Every row gives one point. Each table stands for the endless flat space through its points: a line for two points, a plane for three, and so on. The two share one point or none. Which?

First, 2 rows:
18; 1; 9
-30; 31; 15
Second:
-6; 11; 19
-6; 1; 33
They share: -6; 16; 12

First:
-2; 4; -6; 7; 23; -25; 17; 28
-34; 42; -13; 23; 13; -8; 51; 41
6; -16; -41; 17; 43; 4; -9; -5
Second, 2 rows:
23; -13; 11; -4; 20; 3; 37; -7
-2; 2; -34; 11; 25; -27; -3; 28
They share: no point

First, 3 rows:
-8; 5; 7; -11; 0; 11; 57; 54; 59; 35; 51
-32; -13; 7; 1; -12; 5; 9; 18; 5; -1; -3
-20; 14; 34; 10; 15; -4; 57; 42; 47; 20; 54
Second, 3 rows:
-24; 4; 21; 33; 26; 6; 59; 46; 44; 34; 47
-28; 1; 30; -6; -10; -6; 18; 18; 13; -9; 12
-40; -1; 22; -18; -20; -14; 0; 4; -3; -26; 5
They share: -28; 2; 25; 9; 4; -2; 33; 28; 24; 7; 26

First:
-28; 8; 13; 13; 32; -17; 8; 9; -18; -9; -10; 20; 7; -22
-28; -10; 9; 13; 42; -15; 12; 11; -30; 7; -26; 22; 23; -20
Second, 3 rows:
-24; 2; 32; 7; 50; -41; 21; 25; -7; -26; 7; 8; -13; -40
-26; 5; 23; 6; 42; -36; 17; 16; -12; -21; 6; 12; -5; -37
-28; 12; 23; 11; 41; -27; 9; 16; -13; -29; 5; 14; -6; -28
They share: no point

First, 3 rows:
15; -8; -33; -17; 34; 38; -9; 23; 15; 37; 2; -34; -26; 23; -37; 18; 33; 18; -3; 24; -26; -9; -7; -15
-9; -12; -31; 1; 6; 22; -7; 31; 19; 27; 4; -16; -4; 23; -15; 32; 15; 8; -5; 4; -26; -3; -21; -13
3; 20; -1; -13; 2; 42; -25; 47; 39; 41; 30; -10; -2; 47; -17; 50; -3; -2; 5; -12; -38; -21; -43; -19
Second:
8; 8; 0; -11; 6; 28; -18; 55; 24; 34; 14; -4; 8; 26; -41; 21; 32; -3; 8; -5; -35; -9; -18; 0
11; -29; -33; -37; 16; 26; -1; 30; 6; 58; 5; -29; 3; 38; -10; 27; 20; -1; 3; -21; -60; 19; -3; 3
9; -20; -27; -29; 14; 27; -5; 34; 11; 51; 7; -24; 2; 35; -16; 27; 21; 0; 3; -15; -52; 11; -8; 0
They share: 0; -3; -24; -7; 12; 31; -12; 33; 23; 33; 10; -19; -9; 29; -21; 33; 15; 8; -2; 5; -29; -9; -23; -15

First, 2 rows:
0; 12; 39; -7; -35; -6; 20; -27; 1; 28; -29; -6; 29; 22; -17; 4; -3; -18; -12; 23; 34; -14; -34; -9
-32; 20; 15; -27; -27; -38; 56; -51; 17; 16; 7; -38; 13; 30; -1; 16; -27; -14; 20; 59; 30; -10; 2; -21
Second (3 x 24):
-2; 48; 31; -13; -29; -10; 4; -23; -11; 55; -23; -34; 19; 36; 12; 6; -25; -19; -13; 54; 26; -29; -2; -10
-2; 48; 16; -24; -33; -11; -3; -38; -11; 57; -13; -33; 19; 25; 12; 0; -30; -10; -22; 50; 18; -21; -7; -3
-9; -8; 57; 7; -23; -5; 53; -11; 17; 10; -31; -11; 19; 35; -44; 15; 21; -29; 11; 25; 45; -20; -26; -31
They share: no point

First, 2 rows:
24; -11; -24; -21; 14; 23; 18; -8; 10; 23; -33; 10; 17; 43; -11; -31; -9; -2; -23; -47; 21; -6; 22; -7
22; -20; -20; -25; 14; 21; 23; -7; 18; 27; -31; 5; 20; 37; -20; -25; -11; -2; -23; -39; 25; -1; 21; 0
Second:
4; -35; 0; -19; 14; 31; 44; 12; 16; 31; -37; -8; 37; 33; -27; -33; -11; 4; -25; -15; 35; -2; 38; 11
12; -33; 1; -23; 14; 22; 40; 17; 24; 24; -41; -16; 31; 38; -24; -41; -19; 7; -29; -17; 28; -5; 42; 12
60; -17; -29; -51; 14; -20; 0; -9; 60; 10; -33; -16; -9; 44; -22; -29; -39; 1; -33; -53; 2; 1; 14; 6
They share: 20; -29; -16; -29; 14; 19; 28; -6; 26; 31; -29; 0; 23; 31; -29; -19; -13; -2; -23; -31; 29; 4; 20; 7

First, 3 rows:
-25; -19; 26; 44; -2; 25; -4; 54; -17; 49; 1; 8; 3; 40; 17; 43; -16; 7; 42; 9; 30; -49; -12; 78
-14; -13; 22; 20; -4; 37; 5; 24; -23; 28; 9; 18; 22; 24; 20; 20; -24; -1; 26; 8; 5; -28; -28; 42
-20; -9; -4; -16; -2; 25; 11; -16; -27; 24; 1; 48; 18; 10; -8; 8; -16; 17; 2; 24; -25; 6; -42; -12
Second:
-16; -19; 1; -2; -7; 37; 19; 18; -23; 39; 1; 37; -1; 11; 25; 35; -34; -8; 22; 21; 3; -34; -15; 29
-15; -22; -6; -10; -9; 40; 26; 18; -23; 43; -1; 43; -10; 5; 32; 42; -41; -15; 22; 25; 4; -40; -8; 27
They share: -18; -13; 15; 14; -3; 31; 5; 18; -23; 31; 5; 25; 17; 23; 11; 21; -20; 6; 22; 13; 1; -22; -29; 33

First (4 x 24):
-13; -16; 7; -9; -13; 5; 17; -5; 34; 32; 5; 47; -27; -4; -10; -1; -1; 11; -28; -23; -64; 15; 9; -15
-13; -25; -3; -11; -20; 4; 29; -22; 29; 40; -2; 34; -29; -5; -9; -2; 16; 8; -24; -21; -64; 21; 9; -16
-16; -3; 25; -7; -8; 2; 1; 20; 44; 15; 15; 64; -20; -3; -17; -3; -27; 20; -29; -19; -59; 2; 2; -20
-37; 5; 7; -57; -22; -58; 5; 34; 25; 14; 44; -4; -39; 29; -19; -58; 38; 32; -22; -29; 8; -3; 15; -36
Second (2 x 24):
-56; -12; 0; -52; -38; -29; 18; 15; 50; 24; 9; 52; -42; 19; -25; -43; 17; 39; 0; -39; -53; 12; 28; -2
-24; 8; 24; -24; -6; -25; -6; 23; 26; 12; 29; 24; -22; 19; -21; -19; 9; 19; -36; -27; -29; -8; 4; -38
They share: no point

First (3 x 24):
-25; -41; -29; 3; -15; 16; 8; -6; -18; 3; -38; 35; -22; 22; -13; 33; -29; -53; -28; -11; 0; 4; 44; -10
14; -42; -18; 46; -28; 23; -21; -53; 11; -6; -36; 11; -8; 4; -9; 3; 8; -10; -30; 2; 40; 6; 24; 3
-11; -51; -31; 33; -33; 30; 6; -36; -8; -7; -50; 35; -18; 2; -21; 29; -27; -31; -40; 7; 8; -8; 36; 0
Second:
-11; -22; -30; 16; -10; 2; -22; -20; -19; -4; -11; 13; -12; 21; 5; -9; -4; -37; -28; -28; 20; 26; 28; -6
24; -38; 14; 4; -10; 12; -16; -17; 40; 22; -54; 5; -18; 36; -4; 40; 21; -23; 0; -4; 47; 15; 44; -10
9; 2; -6; -16; -10; -18; -26; 8; 5; 12; -39; 5; -28; 41; 21; 15; -4; -33; -20; -44; 12; 50; 44; -10
They share: 0; -32; -16; 16; -10; 9; -19; -23; 1; 4; -24; 11; -12; 24; -1; 7; 6; -32; -18; -16; 32; 18; 32; -7

First, 3 rows:
-16; -6; 45; -24; -26; 19; -27; 61; -22; 21; 11; 12; -1; -49; -9; 41; -30; 29; 47; 3; 8; 23; 17; -19
-9; 39; 21; -15; -46; -13; 16; 28; 5; 50; -2; 1; 36; -2; -12; 14; -32; 6; 7; 1; -20; 12; 47; -12
-5; 11; 29; -27; -22; 11; -20; 40; -23; 14; 18; -3; 8; -38; 0; 42; -32; 26; 39; -7; 12; 16; 15; -8
Second:
16; 21; 1; -23; -33; 21; -3; 16; 22; 43; -18; -2; 30; -17; -3; 52; -45; -7; 22; -13; 11; 34; 23; -7
5; -5; -29; -45; -35; 7; -22; 16; -9; 15; 14; -11; 27; -17; 21; 41; -8; 17; 23; -15; 22; 29; 16; 21
-1; 51; 35; -21; -31; 7; 8; 36; -15; 27; 14; -13; 13; -25; 1; 39; -42; 1; 17; 5; -12; 3; 18; -7
3; 13; -19; -49; -39; 17; -14; 30; -19; 11; 22; -19; 13; -25; 31; 49; -8; 1; 15; 3; 8; 19; 2; 27
They share: -1; 30; 18; -24; -29; -2; -3; 25; -13; 24; 14; -9; 23; -19; 0; 32; -33; 17; 23; -9; 2; 11; 26; -4

First, 2 rows:
-25; 18; -1; -7; -5; 30; 21; 5; 30; 26; 13; 27; 26; 19; 10; -29; -1; 35; 5; 11; 36; 23; -19; -34
-31; 10; 13; -15; -1; 42; 29; 5; 36; 20; 9; 43; 20; 19; 10; -37; -7; 41; 9; 7; 48; 17; -11; -50
Second:
-61; 65; -22; -22; 4; 15; -4; -13; -3; 3; 2; 25; 28; 25; 9; -33; 6; -10; 28; 3; 33; 30; -45; -51
-54; 52; -25; -3; -13; 37; 1; -3; -12; 5; 17; 37; 23; 6; 19; -42; 1; 6; 23; 15; 54; 34; -35; -45
9; -16; 11; 3; -18; 29; 58; 33; 48; 46; 33; 14; 35; -2; 13; -18; -23; 62; -39; 34; 21; 40; -8; 7
-19; 7; 4; -8; -18; 27; 42; 23; 27; 27; 16; 21; 34; 3; 5; -19; -20; 38; -22; 23; 23; 46; -13; -7
They share: no point

First, 4 rows:
26; 11; 34; -2; 13; 14; -44; 32; 13; -10; -44; 20; -12; -23; 16; -11; 13; -9; 23; -37; -42; -17; 6; 0
25; 6; 44; -6; 22; 35; -24; 39; 12; -1; -47; 24; -20; -5; 39; -18; 25; -17; 29; -27; -27; -26; 16; 1
24; 10; 28; 0; 11; 6; -52; 25; 18; -10; -39; 20; -4; -28; 7; -7; 4; -8; 17; -41; -46; -10; -2; 4
30; 7; 40; -16; 29; 28; -4; 40; 7; 10; -46; 30; -22; 7; 32; -27; 11; -15; 17; -17; -14; -23; 20; 8
Second (3 x 24):
29; 4; 45; -8; 26; 15; -8; 24; 37; -4; -17; 14; 15; -11; 35; -35; 22; -22; 8; -46; -35; -6; -3; 33
14; -23; 16; -3; 14; 38; -48; 12; 4; 10; -60; 34; -10; 21; 8; 6; -20; -17; 9; -21; -14; -21; -5; -4
29; -4; 54; -3; 18; 17; -3; 31; 35; -8; -14; 14; 20; -3; 32; -36; 29; -27; 2; -51; -31; -11; -6; 30
They share: no point

First, 5 rows:
-29; 7; -17; 25; 61; 12; 20; -27; 19; 15; -9; 20; -51; -22; -8; -11; -23; 7; -43; 34; -17; -8; -25; 8
-6; 23; 3; 4; 64; 33; 26; -13; 35; 19; 25; 3; -30; 2; 29; -39; -13; 13; -45; 28; 34; -3; 8; -9
80; -84; 23; 28; 4; -27; -1; -41; 30; -52; -10; 7; -39; -19; -72; -34; -27; -47; 19; 10; 13; -43; -37; 58
-12; 13; -7; 10; 62; 25; 22; -19; 31; 15; 13; 7; -38; -10; 13; -31; -17; 7; -41; 28; 16; -3; -4; -1
8; -6; 4; 8; 48; 26; 36; -20; 47; 7; 11; -4; -23; -10; 8; -29; -33; -14; -17; 26; 32; -14; 1; 0
Second (3 x 24):
7; -20; 14; 24; 24; -25; 9; -18; 32; -22; 0; 37; -22; 8; 2; -24; -5; -8; 11; 28; 55; -10; -42; 10
39; -32; 30; 4; 40; 7; 37; -30; 20; -14; 4; -11; -30; -4; -30; -12; -33; 0; -41; 24; 7; -50; -2; 10
29; -25; 10; 23; 20; -1; 16; -13; 23; -6; -11; 17; -32; -3; -12; -33; -30; -12; -12; 29; 33; -36; -16; 26
They share: no point

First, 3 rows:
-25; 14; 6; -28; -37; -44; -10; 7; 29; 4; 23; 61; -19; 33; 3; -14; 11; -29; 4; -11; 15; -41; 3; 9
-8; -26; 46; -13; -33; -22; 39; -16; 26; -11; -6; 25; 7; 2; 25; 6; 33; -5; 28; 17; -18; -45; 24; -41
-7; -40; 38; -16; -3; -22; 38; -7; 9; -30; -9; -3; 37; -27; -19; -20; -11; 21; 32; 29; -29; -9; 11; -53
Second:
-42; -9; 39; -34; -8; -35; -2; 7; 12; -5; 21; 9; -16; 5; -5; -34; 12; 14; 5; 22; -2; -6; 11; -6
-24; -12; 30; -19; -29; -26; 7; -8; 9; 1; 0; 30; 8; 17; -8; -22; -3; 2; 23; -2; -23; -27; -7; -15
-16; -19; 24; -12; -22; -29; 10; -5; 17; -7; -1; 33; 15; 9; -7; -16; -2; -5; 18; 3; -18; -27; -6; -23
They share: no point

First (4 x 24):
33; 10; -28; -15; 0; -57; -14; -25; -39; 13; -2; -3; -12; -30; 13; -19; 17; -34; -11; -30; 45; 8; 17; 23
2; 33; -4; -2; -18; -43; 30; -61; -57; -3; 28; 27; -24; -11; -36; -15; 33; 10; -10; -49; 20; -15; 1; 13
32; 40; 18; -44; 47; 0; 18; -4; -18; 6; 2; 67; -80; -22; -27; 13; 8; -5; -8; -49; -6; 6; -71; 56
30; -1; -36; -16; -24; -50; -32; -43; -43; 35; 3; -3; 7; -33; 26; -2; 40; -17; 2; -12; 35; 4; 49; 8
Second:
51; 26; -7; -35; 3; -46; -6; -60; -38; 19; 5; 52; -22; -42; 7; 4; 24; 20; 2; -36; 7; 15; 1; 33
15; -28; -14; -18; 18; -24; -6; -10; -25; 18; -13; -11; -5; 18; 14; 57; 25; -18; -28; -2; 19; 21; -14; -12
49; -17; 13; -4; 33; -38; 21; -61; -54; -6; -9; 32; -34; -40; 8; 29; 28; 27; -46; 1; 15; 0; 15; 38
10; 10; -31; -42; -13; -26; -40; -3; -14; 36; 1; 5; -6; 15; 3; 30; 24; -34; 14; -32; 8; 18; -13; -10
36; 23; -3; -25; -11; -42; -41; -50; -50; -3; 7; 49; -54; -43; -26; -7; 26; -5; -4; -29; -10; -33; 47; 51
They share: 29; 16; -12; -29; 2; -24; -12; -31; -33; 27; 5; 31; -29; -28; 3; 10; 32; -5; 1; -25; 12; 3; 1; 26

First, 2 rows:
22; -21; -5; 20; 10; 17; -1; -15; -4; -5; -29; 24; 9; -14; 5; 9; 22; 7; -8; -19; 21; 10; 22; 0
19; -24; -5; 22; 6; 15; -1; -10; 4; -14; -31; 16; 6; -10; 6; 8; 25; 13; 0; -15; 17; 18; 27; 3
Second, 3 rows:
18; -9; -16; 42; 43; 22; -17; -32; -21; -2; 8; 17; 8; -27; 0; -22; 42; 32; -27; -46; 31; 11; 21; -19
16; -13; -17; 22; 7; 30; -16; -10; -13; 21; -18; 34; 22; -18; 13; 17; 12; -6; -26; -36; 36; -2; 13; -9
28; -45; 17; 16; 27; -4; 20; -30; -33; -19; -16; 30; -20; -30; -9; -7; 24; 12; 10; -12; 20; 6; 33; 15
They share: no point

First, 6 rows:
-1; 42; -55; -20; -16; -26; 24; -21; 32; 39; 42; -12; 20; 15; 10; -19; 25; 48; -22; -39; 24; 10; 24; -52
55; 8; 6; 37; 21; 58; 7; 41; -2; 9; -41; 12; 2; -25; 38; -15; 26; 6; 21; -1; 54; -54; 19; -9
73; 24; 11; 38; 54; 29; -43; -2; -32; 23; -9; -8; 6; 3; 39; -23; 23; -31; -6; -3; 31; -41; 58; -5
7; 39; -36; -13; 2; -3; 43; 6; 28; 37; 12; -7; 26; -15; 18; -14; 21; 48; -8; -34; 38; -16; 17; -53
5; 68; -33; -20; 24; -24; 46; -27; 22; 37; 24; -36; 32; -17; 24; -15; 35; 40; -26; -31; 40; -14; 34; -68
27; -33; -31; 34; -49; 48; -3; 43; 32; 1; -10; 39; -10; 17; 17; -16; 16; 31; 21; -18; 31; -19; 0; 9
Second:
32; 44; 12; 21; 10; -20; 28; 2; 23; 46; 37; -16; 4; -5; -20; 2; 20; -9; 7; -55; 42; 15; -6; -2
3; 23; -1; 3; 19; 14; -4; 29; 28; 18; 9; -19; 5; 23; 10; 1; -19; 8; 16; -58; 27; 20; -5; -14
4; -7; -37; 21; 22; 39; -26; 9; 3; 4; -22; 0; 17; 40; 42; -13; -29; 41; -5; -13; 38; -27; 30; -49
8; 17; -9; 21; 28; 19; -14; 11; 11; 16; -2; -16; 7; 34; 16; -1; -25; 15; 7; -37; 42; 3; 6; -29
They share: 20; 9; -27; 9; -3; 11; 12; 12; 21; 26; 10; 6; 18; 1; 19; -15; 13; 28; -5; -31; 26; -20; 24; -25
